Each row is a point. Two turns around zero, p and q, are shown by what they do to some points. Where does a point land after both, in the order given? Backwards means that the second turn is done in reverse. Each puzzle has new turns, and all numbers are rounded.

Turn p:
[-2.7 -0.2  2.7] -> [-2.1  2.5  2.0]
[-1.7 -4.1  0.6] -> [-4.2 -1.4  0.9]
[-0.5  0.8 -5.2] -> [ 0.5 -0.6 -5.2]
[-0.3  6.6 -1.3] -> [ 4.6  4.3 -2.4]
[ 5.4 -3.5  0.9] -> [ 1.2 -5.8  2.7]
[-0.2  0.3  2.4] -> [0.0 1.0 2.2]
Turn q:
[3.1 2.7 4.7] -> [4.2 1.3 4.4]
[ 4.5 -4.1 -2.6] -> [ 1.6 -6.1 -1.9]
[-1.2 -1.0 -0.7] -> [-1.6 -0.3 -0.6]
[-0.7  0.6 -2.7] -> [-0.4  0.5 -2.8]
[-5.7  1.8  1.3] -> [-3.9  4.7  0.8]
Where do these land?
p, then q: [ 2.4 -0.1  5.5] -> [1.3 0.0 5.9]
q, then p: [-5.8 -0.7 -6.1] -> [-2.4  3.1 -7.5]
q, then p: [ 1.3  2.7 -1.1] -> [ 2.8 -1.1 -1.0]
q, then p: [ 2.3 -2.3  1.0] -> [-1.7 -2.2  2.0]
q, then p: [-0.3  0.4  0.7] -> [0.4 0.6 0.5]

Turn p:
[-0.1 -1.2 -1.2 -4.2 -0.2  1.4] -> [-0.6  1.2 -0.2 -4.3  1.3  0.4]
[ 4.2  3.6 -2.0  1.8  0.8  3.2] -> [ 5.3  0.7 -2.5  0.8 -1.3  3.5]
[-2.1  1.5  6.7  3.8 -3.1 -0.1] -> [-2.4 -2.5  4.4  3.7 -5.5  0.8]
[ 1.2 -1.9 -2.6 -2.7  5.4  0.3] -> [ 1.7  0.6 -0.7 -1.8  6.4  0.7]
[-2.6 -0.2 -0.6 -3.4  0.1 -4.9] -> [-2.9  3.7  1.4 -0.4  2.0 -3.8]
[ 3.1 -3.4 -2.7 -2.2  0.9 -1.8] -> [ 2.4 -0.3 -1.1 -2.9  3.1 -3.4]
[-3.6  1.7  2.4  6.9 -4.0  2.1] -> [-3.3 -3.4 -1.2  4.9 -6.2  2.0]
Turn q:
[ 2.7 -1.8  5.0  3.3  6.0  2.5] -> [ 2.2 -2.7  5.2  4.9  3.5  3.6]
[ 1.3  1.7  2.2  3.0 -0.6 -1.7] -> [ 0.0  1.8  0.0  4.2  0.2 -0.8]
[-5.7 -3.8 -4.2 -1.0  1.1  3.3] -> [-4.8 -4.7 -0.7 -5.3  0.5  2.0]
[ 3.9  0.0  4.5 -0.2 -3.0 -5.1] -> [ 3.9  2.2  0.5  3.7  0.0 -6.0]
[-4.2  2.6 -4.9 -1.9 -5.0  2.7] -> [-4.5  1.4 -3.2 -4.7 -5.5  0.6]
[ 2.1  1.4  2.8 -1.7  0.4  0.2] -> [ 2.7  1.7  2.6  0.6 -0.6 -0.2]
[ 1.3 -1.3 -3.3  0.6  0.8  2.8] -> [ 0.7 -2.7 -2.0 -0.8 -0.8  3.2]
[-1.4  1.2 -2.1 -2.1  0.4 -4.7] -> [-0.2  3.0 -2.5 -2.6  2.7 -2.2]
Where do these land?
q, then p: [ 2.9 -4.0 -1.0  2.5 -2.0  1.6] -> [ 0.6 -4.3 -2.7 -1.0  0.0 -3.3]
q, then p: [ 0.4  1.0  2.5 -0.6 -2.2 -4.2] -> [ 1.3  2.7  1.0  3.7 -0.4 -2.5]
p, then q: [ 3.2  1.9  1.3 -4.6 -1.7 -0.9] -> [ 3.4  4.2  2.0 -0.3 -2.1 -1.6]
p, then q: [ 2.3 -3.0  0.0 -1.3  0.7 -3.7] -> [ 2.6  1.4  0.2  0.5  4.1 -2.2]
q, then p: [-0.2  2.0 -5.9  2.0 -0.8  0.0] -> [-1.1  1.7 -5.8 -1.6  0.2  1.6]
p, then q: [-10.5   0.1   1.3   0.6   0.1   3.6] -> [-9.8 -2.4  2.7 -3.2 -1.1  2.0]
q, then p: [1.9 2.0 1.8 1.3 5.7 3.6] -> [ 2.0 -3.8  1.7  0.0 -0.9  6.0]
